Every row gives one point. To make a cloud, some directions were put in groups of two or more. Within a group, all points are equally far from the middle, so they leave a hole (a ring in 2 directions, a hollow ball in 3). The other directions are filled evenly. Then the cloud was stretched, turned, moved and blurred a little. Count the holes, and give their numbers of directions, smallest first.

Cloud (14 x 2):
[[ 0.23 -0.14]
 [-0.16 -0.33]
 [-0.45  0.04]
 [-0.36 -0.24]
 [-0.12  0.39]
 [-0.24  0.35]
 [-0.37 -0.22]
 [-0.05 -0.33]
 [ 0.27  0.09]
 [ 0.18 -0.20]
 [ 0.25  0.16]
 [-0.32 -0.27]
 [ 0.12  0.34]
 [ 0.04  0.37]]
Holes: 1 (2)

Cloud (22 x 3):
[[-0.39 -0.07 -0.07]
 [ 0.33  0.00  0.18]
 [-0.45 -0.37  0.22]
 [-0.51 -0.56  0.28]
 [-0.28  0.10  0.26]
 [-0.39 -0.18  0.00]
 [-0.31 -0.10  0.29]
 [-0.20  0.19  0.03]
 [-0.18 -0.35 -0.02]
 [-0.19  0.27 -0.09]
 [-0.50 -0.40  0.28]
 [ 0.02 -0.33 -0.02]
 [ 0.09 -0.26 -0.03]
 [ 0.09 -0.02  0.15]
 [-0.36  0.11  0.21]
 [ 0.00 -0.23 -0.12]
 [-0.55 -0.07  0.01]
 [-0.71 -0.10 -0.10]
 [ 0.23  0.10 -0.08]
 [-0.15  0.23 -0.08]
 [-0.15  0.11  0.09]
 [-0.45 -0.06  0.33]]
Holes: 0

Cloud (29 x 4):
[[-0.11  0.15 -0.37 -0.24]
 [-0.37  0.14  0.43  0.29]
 [-0.20  0.00 -0.24  0.11]
 [-0.13  0.31  0.27 -0.26]
 [-0.34  0.06  0.52  0.10]
 [ 0.12 -0.09 -0.23  0.02]
 [-0.40  0.17 -0.25  0.02]
 [ 0.09 -0.02 -0.37 -0.24]
 [-0.18 -0.12 -0.03  0.32]
 [-0.16 -0.31 -0.18  0.28]
 [ 0.06  0.48  0.11  0.02]
 [-0.55 -0.08  0.13 -0.17]
 [-0.07  0.08  0.43 -0.20]
 [-0.05  0.18  0.37  0.22]
 [ 0.11  0.21  0.15 -0.37]
 [-0.16  0.34  0.03  0.25]
 [-0.63  0.07  0.33  0.23]
 [-0.45  0.14 -0.30  0.17]
 [-0.51  0.02 -0.12  0.55]
 [ 0.06  0.25  0.02  0.08]
 [-0.13  0.36  0.41 -0.04]
 [-0.38 -0.01  0.13 -0.42]
 [ 0.00  0.24  0.31  0.32]
 [-0.44 -0.13 -0.10 -0.28]
 [-0.12  0.03 -0.42 -0.17]
 [-0.04  0.53  0.08  0.13]
 [-0.27  0.10  0.45  0.13]
 [-0.10  0.26  0.47 -0.01]
 [-0.49 -0.02  0.08 -0.08]]
Holes: 0
